Each row of a before or after table is a point. One or more steps were done to the points. Then noise was added and the rows were shuffled. The steps act on columns, c1 being the first. Name the steps. A step turns or swaps two columns, mirrors them in a line or flattens them onto one, adds a multiple of one to another, or multiplies or shifts one. Angles are multiples of 10 degrees, from the lower column toward the higher: turns from -170 to 170, lines from 10 to 170 but not 90. Use the fewest steps. Two steps may share a column if one is a turn and the other turns, adds or multiplies; they go together, in the order done. Otherwise the lowest column goes first.

Before, 9 rows:
[[-18  26]
 [  3   6]
 [-21 -51]
 [-11  23]
 [-21 -54]
 [-27   4]
 [-11  23]
 [-28  16]
 [-18  17]]
After:
[[-83  45]
 [-52  56]
 [-83  56]
 [-53  66]
 [-64 -12]
 [-32  63]
 [ 10  46]
 [-63 -12]
 [-35  63]]
Steps: multiply c1 by 3; shift c2 by 40

Before (11 x 8):
[[  3 -35 -15 -17   9   2 -30  14]
 [-16   6   8  35 -18   3  33  47]
 [-30 -19  19  19 -20 -20  -4  26]
 [-30  31  45  20 -14  -7  31  56]
 [-40  -3  18   5 -19 -14  32  31]
 [ -1   0   3 -16 -32  -4  -8  24]
 [-15  21  17  32  -5  28 -10  15]
 [ -5  -7 -11 -15  22  -1 -15  25]
 [ 20 -21   1 -15  12 -16  -5  -1]
 [-22  -4  20   7  -4  26  14  20]
 [-13   3 -24   4   8   8 -22 -10]]
After:
[[-22 -11  20   7 -13  66   9  35]
 [ -4   1 -11 -17  65  37 -17  29]
 [  0   4   3 -17 -95  36  -6  26]
 [-14  22  18  32 -16  68   1  29]
 [-39 -20  17   6 -58  27  26  58]
 [-12  14 -24   2  24  47 -18   1]
 [  4 -14 -15 -16  27  42 -43  10]
 [-31  13  46  21 -42  34  43  77]
 [-14 -11   8  35 -54  43  31  60]
 [ 18 -16   1 -15  37  24 -15 -14]
 [-29 -15  18  18 -60  21 -13  47]]
Steps: add -0.7 times c1 to c8; turn c2 and c7 by 30 degrees; multiply c5 by 3; shift c6 by 40

Before (11 x 12):
[[ 15 -35 -37  -4 -27  19  31   0 -54  -1 -25  24]
 [-27   9  13 -56  27 -17 -15 -49  35  30  56 -61]
 [ -8  13  16 -74  35 -62 -13 -71  49   1 -12 -44]
 [ 60  30  21 -35 -13  27 -18  55 -51  -3  23  58]
 [  1  30 -15  55  -7 -17  57  29  11   4 -17   8]
 [-39   7   3   8  23  14  81 -28  20  17 -30  38]
 [-34  20  39 -68 -14 -19 -74 -74  47 -26  34 -28]
 [-13 -21 -10 -47  10  28 -11  63 -11 -44 -10  35]
 [-24  -9  47  37  -2 -60  55   0 -42  50  -9  -2]
 [-11  -9 -55 -16  11 -18  22  10 -78 -32  16  68]
 [  5 -59 -53 -46 -10 -28 -25   2 -16   5  26  82]]
After (11 x 12):
[[ 60  34  -5 -35  -9  69 -65  -1 -49  -4  28  55]
 [-27  10  31 -56   3  25  37 -34  34  27  57 -58]
 [-22 -11  18  34 -18 -22  20  54 -46  50  -7   2]
 [ -9 -14  -9 -14  23  25  -3  26 -82 -34  20  67]
 [ -5  11  39 -77   4 -25  59 -42  52  -5 -15 -45]
 [ 15 -35 -38  -7   9  57  10  29 -52  -2 -20  29]
 [-14 -19   6 -49   6  68 -63  11 -14 -42  -8  38]
 [  7 -58 -30 -45  14  11 -13 -26 -11   4  24  77]
 [-39   7  18   4   2  54  52  68  18  20 -27  41]
 [  4  23  -8  55   9  22  -4  65  12   0 -22   8]
 [-35  19   1 -69 -20  19  47 -94  47 -27  32 -27]]
Steps: turn c3 and c5 by -70 degrees; multiply c5 by 0.4; shift c6 by 40; turn c7 and c8 by 70 degrees

Before, 9 rows:
[[ -6   8 -14 -10  17  31  -5 -23  10 -23  38 -27   5   7  -4  16 -35 -34
   -6   3   8   3  48 -22]
 [ 17   2  46  10  28  11   8  28 -15 -11  41  21 -16  12 -23 -23 -26  10
    0  -5   8 -14  19 -17]
 [-16 -18 -13   8 -38  33 -16  10   6  -9 -30  19   5  32 -50   8 -23  18
   15  14 -12  14 -29 -24]
 [ 11 -10 -21  48   1 -30 -11 -23  12 -12  35  19  19 -83 -16  20  -6  12
   29  -7  -7 -12 -13  27]
 [  7  10   0  -8  22  21 -30  18 -19   5  13  21  -3  31 -13  16  20  23
  -40  45  -1  13   3   8]
 [ 18  -9  -9   2  -7  27 -22   9  10  15 -24   9 -12  32 -13 -28   8  25
  -21  -7  10 -11 -20 -25]
 [  6   4   3   7  12 -27  40  18   2  -9 -23   5  -6   1  -2 -34 -25  16
   15  -8 -11   2  42  30]
 [ 11 -11   8  -3  24  15  14  32   4  12  -2  26  -3  10 -27  17   0  24
  -18  35   8 -12  14 -23]
 [-29  13  44 -11  -5  47   6 -34 -59  18  40 -55  -8  20  -4   7   0  30
  -13  -2   5 -12  26 -16]]
After:
[[-19   8 -16   7 -38  33 -16   9   7  -9 -10  21 -26 -22 -49  10 -23  18
   -2  20 -12  15 -59 -24]
 [ 10  -2   0  -5  22  20 -31  18 -20   4   3  22 -17 -27 -13  16  21  23
  -61  -2  -2  13   6   8]
 [ 12 -21 -27  47   1 -30 -10 -25  11 -12  25  19  37  77 -16  19  -8  12
   25  18  -6 -13 -26  26]
 [ 11  -2  10  -3  24  15  14  32   4  12   4  26  -6  -9 -27  17   0  24
  -41  10   8 -12  27 -24]
 [-29 -13  58 -12  -5  47   6 -34 -58  19  17 -56  -7 -19  -4   8   0  32
   -7 -10   4 -14  51 -15]
 [ 17 -19  61   8  28  10  10  28 -16 -11  23  21   6 -19 -23 -24 -27  10
    3  -4   8 -15  38 -17]
 [ 18   8 -12   1  -7  27 -23   7  10  16 -11   7 -11 -32 -13 -27   8  26
  -10 -20  10 -12 -40 -25]
 [ -6 -16 -18  -8  18  31  -5 -23  10 -22  17 -27  -8  -2  -4  15 -35 -34
   -8  -4   9   4  98 -24]
 [  6  12   4   9  12 -26  40  17   2 -10 -15   5   6  -6  -1 -33 -25  17
   16   6 -11   4  85  30]]
Steps: flatten c2 and c11 onto the line at 130 degrees; multiply c3 by 1.3; turn c13 and c14 by 140 degrees; turn c19 and c20 by 50 degrees; multiply c23 by 2

Before, 8 rows:
[[ -1 -76   9   2  34   6  -8  24 -13 -10  30 -23  25 -28  14   6 -23  15
   21  -6  -2 -33  -5 -19 -14   1   1   3   9  -7  -3 -24 -35  13  12  22
  -18 -21  -4  22   8  27 -34 -12  19  20   4 -37 -12 -27  15  -6  -7   4
   -4 -20   7  -1 -23   7  14 -30 -33  -2]
 [  5  23 -52 -20  45  -3 -16  13 -29  -7  45 -22 -32 -24  95  -1 -15 -87
   25  -3   0   0   8 -11 -16 -34  16  25  -2   6 -29 -27 -20   4  10  -6
   -2 -21  11   5  26 -23  33 -20  24  36 -41  -5  -9 -34  17  -9 -11   7
    2  -1  -4  -7  -5  -1  -7 -14  -5 -18]
 [ 11  14  -1 -14  -8  -4  17 -24 -34  -1  24 -30   4  40 -14  16  -6  10
   24 -17  -7   6  26 -25  -7   1 -42  12 -26   3  44 -30 -32   2  11 -17
  -11 -17   3 -10  14  15 -81 -16  -3 -24 -12   6  13  63  -2   8  13  18
  -29  16   6  -2   3   0 -10 -31  10  15]
 [  3 -55  -2 -38  -2  11  32  18 -28  -9 -69  14 -16 -21 -14  28  25  23
    6 -12 -18   1  -6 -28   3   8   9   0   2   3 -20 -24 -34  -2  17  -7
  -12 -13  -3  -9  -4 -52  42  -7 -12 -30  17   6  -5  -7  25  -1 -10 -15
  -14   0 -15  11  -4  -4 -15 -28  -3   5]
 [ -3  10  -8  26  35  -1 -31  27 -25  -4   2 -17 -32  32  -9   0  23   4
   17  28  -9 -30   1 -31   3 -10 -61  45 -84   5 -30 -18  33  23  -1  19
  -14  22   0   6  14  24  42   5  -5  25 -45  -6  10 -24  22  -7   8  15
    2 -11  13   4 -12 -38  28   3  10  -7]
 [  6  18  10 -44   7  12  29  25  82 -47 -69 -18   2  24  13  42 -10  -9
   10   2  -5  -9   4 -12 -27 -10   0   6   0   3 -26 -22 -11  24  15  30
   -7 -19  -6  20   6  28  -2  -7  -7  40  10  -6  25 -35  17  -9 -35 -44
  -21 -45 -21  -1   4  -9 -22  21  -3 -10]
 [ -2  19   0 -33   6  35 -15  22  -5  -3  37 -24 -29 -26 -16  18 -13  20
    3 -17   1  -1   7   8  10  15  -3 -12   2 -16 -25  41 -25   0  19 -24
   -2 -25   8 -16  26  23  23  14  16  30   2   7  -1  -2  23  14  15  20
   -2   0  38  -8 -70 -21   7  79   2 -11]
 [ 10   1   3 -35  -5  -1  20  -5 -35 -17  46   2  -8 -32  -4  17   2 -22
   13   0   3 -23  -1  47 -37   5  10  -7   8   5  21 -38 -24  10  10 -14
    9   0   0   1 -26  28  32  -8  -9  -7  -9  -7  35  19 -81  -6  23   0
  -14   6  13   5   4   7 -14 -24  -4  -3]]
After:
[[ -2  21  -1 -34   7  32 -15  25  -5  -1  36 -24  43 -26 -15  19 -12  21
    2 -19   1   0   6   9  11  15  -2 -12   1 -17 -26  41 -24   2 -25 -24
   -3 -25 -14 -13  26  22  25   3  16  33   1   4  -3   0  23  15  16  21
   -3   2  35  -8 -72 -21   6  73  -1 -12]
 [ -1 -75   9   2  35   3  -3  24 -11  -9  32 -22   1 -28  13   6 -21  15
   23  -8   0 -34  -4  21 -14   2   1   3   9  -8  -4 -22 -34  14  12  23
  -19 -23 -26  21   9  26 -33   5  19  22   6 -38 -13 -29  15  -6  -8   2
   -7 -20   6  -1 -23   9  14 -48 -31  -2]
 [ 12  16  -3 -15  -7  -5  15 -22 -35  -5  26 -30 -22  40 -14  19  -7   9
   21 -17  -3   8  26  23  -8   3 -40  11 -27   5  45 -31 -32   4  19 -16
  -12 -19 -17 -10  15  15 -83   8  -2 -25 -13   5  12  64  -2   8  11  19
  -28  18   8  -4   2  -2  -8 -26   7  18]
 [ -3   9  -8  25  36  -1 -30  27 -25  -5   2 -18  -5  31  -8   1  24   2
   17  25 -10 -30  -1   6   5  -8 -61  45 -86   5 -29 -17  31  26  15  19
  -14  20 -21   2  10  26  42  28  -4  27 -46  -2  10 -26  22 -11  10  16
    3 -13  13   3 -12 -39  28   9  13  -9]
 [  3 -58  -3 -38  -1  10  33  19 -25  -8 -68  17 -33 -19 -14  27  24  25
    7  -9 -19   3 -10  25   3   9  10   0   1   3 -19 -26 -33  -2  10  -7
  -11 -11 -22  -9  -3 -52  41  14 -11 -29  15   7  -4  -6  25   1 -11 -15
  -14   0 -16  12  -2  -6 -16  -3  -1   3]
 [  8   1   4 -34  -5  -1  22  -4 -34 -18  46   2 -16 -31  -5  17   4 -20
   11   1   4 -24  -1  -4 -33   5  11  -5   8   6  21 -37 -22  12 -28 -16
    8   1 -19   2 -25  29  33 -39  -8  -9  -8  -6  33  19 -81  -6  22  -2
  -10   6  13   7   5   6 -14 -17  -8  -5]
 [  3  23 -49 -19  45  -6 -15  14 -29  -5  45 -24 -29 -24  95   1 -16 -86
   23  -5  -3  -2   9  20 -15 -34  16  25  -4   7 -28 -26 -22   5  17  -5
   -1 -22  -9   8  27 -21  32  -5  26  35 -39  -3  -8 -35  17  -9 -10   6
    4   0  -5  -6  -5  -2  -6  14  -3 -18]
 [  5  18  11 -43   7  13  26  24  83 -47 -67 -17  31  23  14  45 -12  -9
    9   4  -4 -10   4  19 -26  -6   1   7   1   5 -26 -21 -11  22   6  31
   -8 -18 -27  20   5  27   0   4  -8  39  10  -7  24 -35  17 -11 -37 -43
  -19 -44 -23  -2   3  -8 -21  -6  -2 -12]]
Steps: add 1 times c34 to c13; turn c13 and c62 by -50 degrees; turn c24 and c44 by -50 degrees; turn c24 and c35 by -120 degrees; shift c39 by -20
